Each point is reached from the start by the listed moves, each made once or not at all, plus a little noise. Is the number of moves made odd or even? Then give how often each move was made.
(in the rows, 128 means zero)

Moves:
(1): [163 134 159 113]
(2): [112 189 167 112]
Start: [136 171 118  97]
Points:
[120 229 160  77] -> odd (0, 1)
[169 180 152  87] -> odd (1, 0)
[138 170 117  94] -> even (0, 0)

Moves:
(1): [154 142 120 125 128 129 122 131 140 118 129]
(2): [122 171 132 124 157 128 122 118 105 120 120]
(3): [144 147 173 136 140 131 110 153 128 126 148]
(4): [123 144 134 164 133 140 116 120 133 135 138]
(5): [119 104 124 134 187 132 120  96 154 109 132]
(6): [121 129 116 126 152 187 100 135 123 109 137]
(7): [135 146 132 137 142 136 153 126 112 121 152]
(8): [113 140 137 144 146 126 150 192 134 136 103]
(9): [114 142 135 111 107 128 141 136 158 154 131]
(10): [137 111 111 126 145 133 122 119 115 152 123]
(11): [115 114  82 120 134  94 115 124 115 126 152]
Start: [129 135 151 103 114 132 126 126 156 116 154]
Points:
[109 216 164 136 223 115  98 172 198 115 182] -> even (1, 1, 1, 1, 1, 0, 0, 1, 1, 0, 1)
[143 188 139 109 178 139 130 174 137 128 118] -> even (1, 1, 0, 0, 0, 0, 0, 1, 0, 1, 0)
[ 81 165 126 131 121 108 136 187 184 155 167] -> even (0, 0, 0, 1, 0, 0, 0, 1, 1, 0, 1)
[101 216 202 116 249 206 124 186 173  95 183] -> odd (0, 1, 1, 0, 1, 1, 1, 1, 1, 0, 0)
[ 95  93  83 112 239 165  92 154 156 108 160] -> odd (0, 0, 0, 0, 1, 1, 0, 1, 0, 1, 1)
[109 173 145 122 221 121  75  95 167 142 203] -> odd (0, 1, 1, 1, 1, 0, 0, 0, 1, 1, 1)
